Every row gives one point. The ring and each string are closed loops that go straight from each point to the next, and from the last back to the first. Before rounding, they use only three directions, however many columns there are. How many times does the string pass through the ring? Passing back the other way cancels.
In the rows, 128 means zero.

Ring:
[[177 102 129 185]
 [152 150 149 176]
 [127 178 169 156]
 [112 181 172 142]
 [ 95 158 148 126]
 [ 98 125 124 126]
 [118  88 111 133]
 [155  53 114 151]
 [177  47 120 165]
 [186  70 125 181]]
String (17 x 4):
[[162  79 162 148]
 [135 107 123 152]
 [106  86  72 138]
 [ 99  79  76 126]
 [129  75 138 126]
 [111  67  94 124]
 [111  76  71 138]
 [131 101 108 152]
 [138  95 111 154]
 [150  56  79 162]
 [179  27  90 171]
 [214  18 159 170]
 [183  64 153 164]
 [150  93 118 162]
 [158  58  79 170]
 [188  17 115 165]
 [182  26 139 152]]
Times through: 2
String (12 x 4):
[[121  77 142 118]
 [137  44 120 128]
 [175  43 162 144]
 [153  94 143 153]
 [132 102  95 158]
 [144  60  78 159]
 [161  16 105 143]
 [132  44 107 128]
 [ 90  93  78 124]
 [ 91 121  86 133]
 [130 116 135 146]
 [132 107 157 135]]
Times through: 0

Ring (9 x 9):
[[180 104 126 132 128 105 141 145 103]
 [176 151 127 148 125 101 143 153  93]
 [135 206 123 164 127 105 135 155 101]
 [ 99 217 114 164 130 114 129 149 120]
 [ 74 204 104 156 132 124 127 140 142]
 [ 66 146  95 132 135 135 127 125 167]
 [ 81 108  99 121 136 133 128 122 166]
 [122  70 112 114 135 123 130 126 146]
 [163  74 123 120 131 111 136 136 119]]
String (23 x 9):
[[ 68  78  86 106 137 144 131 110 190]
 [104  95  84 110 131 139 146 117 176]
 [121 116  93 121 129 130 147 126 156]
 [126 116 117 132 133 116 130 136 129]
 [144  64 141 125 139 105 114 139 108]
 [174  42 142 118 136 102 123 140 101]
 [202  53 125 114 128 106 146 138 107]
 [182 111  99 122 121 118 163 135 129]
 [176 130 104 131 122 115 158 140 121]
 [209 146 113 140 118 104 164 150  97]
 [170 166 107 144 121 111 157 146 114]
 [136 156 113 143 128 114 139 143 121]
 [133 159 128 151 132 106 127 149 106]
 [135 210 151 178 133  90 114 167  70]
 [116 247 134 183 130  99 122 165  87]
 [ 96 249 110 173 127 114 133 153 119]
 [ 90 223  90 156 126 128 145 140 148]
 [104 174  99 143 129 124 139 137 143]
 [ 96 163 115 147 134 118 124 140 132]
 [ 65 165 123 151 140 118 107 140 133]
 [ 46 158 101 139 139 133 116 128 165]
 [ 39 143  69 120 134 153 137 111 205]
 [ 61 119  68 112 132 152 144 109 203]]
Times through: 3

Ring:
[[150 121 146 145 129 125 151  33 106 159  58 104 123  75]
 [166 158  86 168 163 126 168   7  84 132  39  61 104  88]
 [139 215  95 159 155 101 121  83 115 119 115  81  75 140]
 [101 183 149 112 131  92  78 167 146 136 176 137  90 153]
 [ 92 106 183  80 120 106  83 176 143 161 163 166 128 118]
 [121  96 187 109 110 119 119  98 129 173 105 147 134  84]]
String, 22 rows:
[[139 154 144 144 128 113 130  66 119 150  92 108 106 102]
 [141 106 115 127 157 128 149  60  92 146  66  97 130  82]
 [151  86 136 133 141 135 163  28  92 161  40 101 140  59]
 [145  83 183 129 108 130 149  37 114 180  56 129 142  55]
 [126 134 221 129  78 108 108  85 153 182 116 157 116  93]
 [113  81 223  97  88 117 107 113 144 188 118 172 142  79]
 [101 103 238  93  77 106  86 144 162 187 151 186 131  99]
 [106 131 203 106  97 104  90 138 152 170 149 163 117 113]
 [ 83  99 243  74  79 101  67 186 170 185 181 201 132 113]
 [ 81  37 202  48 120 119  88 190 136 177 154 187 162  91]
 [ 99  57 165  70 139 123 108 154 118 163 127 155 153  90]
 [ 86  55 210  59 109 116  86 180 143 179 155 187 154  95]
 [ 95 104 230  86  85 104  80 161 162 182 162 187 130 107]
 [115 139 194 116 101 105  99 120 147 167 137 152 113 110]
 [122 150 180 127 107 106 106 104 141 161 126 139 108 111]
 [127 143 180 130 107 109 113  91 137 164 114 136 111 103]
 [139 142 206 144  84 112 123  56 143 179  94 140 113  86]
 [158  99 160 147 119 132 163   8 103 171  36 107 134  54]
 [160  73 104 136 165 144 181   9  70 152  15  80 146  49]
 [143 120 119 134 151 125 147  57  97 146  69  96 123  86]
 [138 169 152 147 121 108 123  71 127 150 103 112  99 110]
 [156 179 155 171 111 112 141  24 124 156  73 100  95  96]]
Times through: 0

Ring (10 x 14):
[[180 138 134 142 141 109 133 181 103 142 110 141 124 135]
 [141 158 120 134 154 142 161 182 115 125 113 173 109 124]
 [ 98 158 112 122 149 164 171 164 137 108 122 182 108 112]
 [ 70 149 110 113 137 172 170 145 156  99 132 178 112 104]
 [ 50 129 115 105 116 169 154 118 179  95 144 158 123  97]
 [ 54 105 124 104  95 150 131 100 187  98 149 128 140  99]
 [ 89  75 137 113  76 108  99  95 173 108 145  84 165 112]
 [128  70 143 124  77  83  87 110 150 121 135  68 173 125]
 [164  84 145 135  94  75  91 135 126 134 124  77 165 134]
 [185 116 141 142 123  89 113 167 107 143 113 112 141 138]]
String, 31 rows:
[[103 128 116 124 127 134 148 150 131 103 121 144 136 120]
 [ 92 147 105 124 143 151 170 163 124  95 116 168 125 118]
 [ 89 155 106 122 148 162 175 164 131  98 119 180 115 114]
 [ 91 137 113 120 132 149 158 150 138 101 124 158 127 114]
 [ 97 132 119 120 127 145 149 144 145 108 128 151 127 113]
 [ 71 127 110 116 122 149 156 137 146  91 128 150 136 111]
 [ 34 144 100 105 130 182 177 131 166  79 135 178 120  98]
 [ 10 149 100  97 130 202 184 120 188  77 145 191 109  87]
 [ 35 124 109 103 112 169 157 113 178  83 143 154 131  97]
 [ 62 113 117 110 106 147 141 116 167  94 139 135 141 105]
 [ 63 101 118 111  98 135 133 112 163  90 138 119 153 109]
 [ 12  98 115  93  86 163 137  81 205  78 157 128 146  89]
 [ 23 106 123  93  90 171 136  82 215  93 162 138 132  86]
 [ 14  94 124  90  79 165 128  71 221  88 165 125 141  85]
 [ 32  82 122  99  76 140 120  80 195  84 154 104 161  98]
 [ 82  97 124 115  96 123 124 114 158  99 136 110 155 113]
 [ 92 109 127 116 105 131 128 122 159 109 137 124 142 112]
 [ 80 117 129 110 107 149 133 116 177 112 145 138 128 103]
 [ 32 114 124  95  98 173 140  91 210  97 159 146 125  87]
 [ 22 110 117  96  96 169 143  91 202  86 155 141 135  90]
 [ 36 107 113 103  98 155 143 102 180  82 145 133 145  99]
 [ 37 114 110 104 105 159 150 109 176  82 142 141 141 100]
 [ 17 139 104  98 122 191 173 115 187  79 146 177 118  90]
 [ 34 163 105 102 141 205 186 134 183  92 143 204  95  89]
 [ 81 158 117 113 142 179 169 147 163 112 135 188  99 101]
 [110 134 126 121 127 143 143 145 149 120 131 151 121 113]
 [ 98 164 117 119 150 174 171 160 151 118 129 192  96 106]
 [ 93 179 109 120 164 185 188 173 141 112 123 210  88 107]
 [103 179 111 123 165 180 185 177 136 116 121 208  89 110]
 [116 155 122 124 146 157 160 163 141 122 125 176 105 113]
 [116 134 125 124 129 139 144 150 142 119 127 150 123 116]]
Times through: 0
String, 20 rows:
[[142 118 128 133 122 109 128 156 119 121 117 123 143 129]
 [170 147 125 143 150 116 147 189  95 132 105 152 123 136]
 [170 184 120 142 179 149 175 211  96 139 103 199  90 130]
 [138 185 118 132 173 168 180 194 120 131 114 207  84 118]
 [114 144 123 124 137 148 152 156 141 119 126 163 115 115]
 [101 121 121 122 119 132 140 140 141 107 127 136 138 117]
 [ 48 138 102 110 128 168 170 136 154  81 130 167 128 105]
 [ 22 146 103 100 128 194 178 122 183  82 143 185 112  91]
 [  7 130 107  94 112 191 166 101 201  79 153 169 121  85]
 [ 39  97 115 104  92 145 135  98 179  82 145 121 153 102]
 [ 21  91 123  93  79 157 126  75 212  87 161 119 147  89]
 [ 48  82 134  99  74 140 110  76 207 101 161 103 151  94]
 [102 105 138 115  99 130 116 114 173 123 144 119 136 108]
 [112 106 132 121 105 119 120 128 150 117 133 115 145 117]
 [112  68 134 123  77  84  93 109 144 107 132  68 181 125]
 [134  60 140 129  73  66  82 113 134 114 128  53 188 133]
 [179  55 151 140  74  41  66 126 115 132 121  37 193 144]
 [199  92 152 144 104  65  88 153 110 150 117  80 158 142]
 [180 128 145 138 129 107 119 165 123 151 121 129 124 130]
 [132 120 131 128 120 120 128 147 136 124 125 129 135 122]]
Times through: 3

Ring (7 x 14):
[[188 141 129 145 171 104 126 172 101 101 147  98 110 181]
 [150 157 155 130 100 141 162 161 100  92 151 112 110 122]
 [ 99 139 162 112  58 166 167 134 133 126 126 136 119  77]
 [ 91 118 134  80  84 161 123 104 153 148 118 158 135  76]
 [105  96 112  87 132 137  91 103 168 170 104 154 138 112]
 [123  79 110 130 170 110  91 126 178 190  82 130 127 160]
 [159  99 118 156 187  95 106 157 148 160 101 105 115 190]]
String:
[[137 110  95  64 161 128  68 100 143 140 134 157 143 125]
 [139 118 119 103 144 127 105 128 137 136 127 134 128 134]
 [ 99  78 128 142 136 123 116 128 188 200  69 130 123 139]
 [ 91  41 115 165 170 102  95 127 224 249  29 125 123 171]
 [132  60 102 154 204  88  79 136 192 213  62 119 124 194]
 [162 111 108 119 182 105  91 139 135 139 125 122 125 169]
 [177 116 105 123 195  98  89 146 126 130 132 116 123 182]
 [188  97 109 174 224  73  96 173 140 155 104  90 110 227]
 [155 101 133 180 173  97 129 171 150 162  93  94 106 192]
 [133 110 140 153 136 120 137 154 148 155 101 111 112 152]
 [161 134 125 117 150 121 117 147 115 113 142 120 120 149]
 [138 119 149 164 128 121 152 166 138 144 107 103 107 153]
 [198 167 148 152 146 114 156 188  75  68 169  88 101 171]
 [204 184 142 119 139 125 147 176  57  43 195 101 109 151]
 [169 156 131 103 133 131 127 148  93  83 167 122 120 133]
 [124 126 148 134 106 138 148 147 137 137 117 120 115 123]
 [108 119 156 143  92 144 158 146 149 151 103 121 113 115]
 [118 130 149 123  95 146 149 141 135 132 122 127 118 109]
 [ 70 127 179 135  30 175 190 137 155 152  99 132 113  65]
 [ 63 131 174 110  21 185 182 122 153 145 108 146 120  46]
 [ 82 142 152  70  41 184 151 105 135 121 137 161 132  43]
 [ 48 108 160 100  33 181 159 104 178 176  88 158 129  46]
 [ 74 103 147 111  74 159 141 114 174 175  89 148 127  81]
 [117 116 130 105 115 140 121 124 147 145 117 139 127 113]
 [124 121 109  61 129 143  88 100 137 131 139 159 141 101]
 [101  96  98  53 134 143  69  81 168 166 114 173 149  96]]
Times through: 1
String, 26 rows:
[[175 160 155 152 125 125 164 181  89  84 155  94 102 153]
 [142 149 169 160  93 139 182 176 111 108 132  99 101 130]
 [137 168 183 154  61 155 204 178  96  87 147 100  99 107]
 [154 167 148 103  97 149 152 149  89  76 170 123 117 108]
 [147 150 136  98 112 143 133 138 106  96 156 130 122 113]
 [ 84 116 167 144  62 158 174 142 160 162  92 126 113  92]
 [ 96 117 155 130  81 152 156 136 154 155 102 130 118  99]
 [112 119 142 120 102 144 138 133 146 146 113 132 121 111]
 [ 75 109 155 120  65 162 154 122 169 169  92 142 123  81]
 [ 55 113 146  70  42 184 138  89 170 163 106 172 138  38]
 [109 129 115  44 100 161  97  90 136 125 145 170 144  73]
 [139 128 118  84 134 136 103 120 127 122 142 143 132 118]
 [145 128 114  83 142 132  99 121 125 120 144 142 132 124]
 [113 104 128 116 125 134 117 125 159 163 103 136 126 123]
 [ 74  56 115 121 136 128  93 102 215 230  50 150 134 125]
 [107  64  98 111 173 112  71 106 196 209  72 146 137 149]
 [145 100 102 105 177 111  80 123 151 156 115 135 132 157]
 [140 118 124 116 143 125 113 136 138 138 122 128 124 140]
 [132 107 127 131 144 121 117 139 150 155 107 123 121 146]
 [169 121 109 112 178 108  94 141 124 124 137 122 125 165]
 [180 100 109 159 213  82  94 163 140 153 108  99 114 212]
 [200 131 106 126 205  92  92 159 104 106 151 106 119 195]
 [151 124 128 126 147 120 120 146 129 129 128 119 119 149]
 [133 110 145 164 134 119 144 161 149 157  97 106 109 156]
 [206 153 136 161 175  98 139 190  84  83 158  83 102 195]
 [232 184 133 133 174 105 136 189  47  36 200  87 105 185]]
Times through: 3
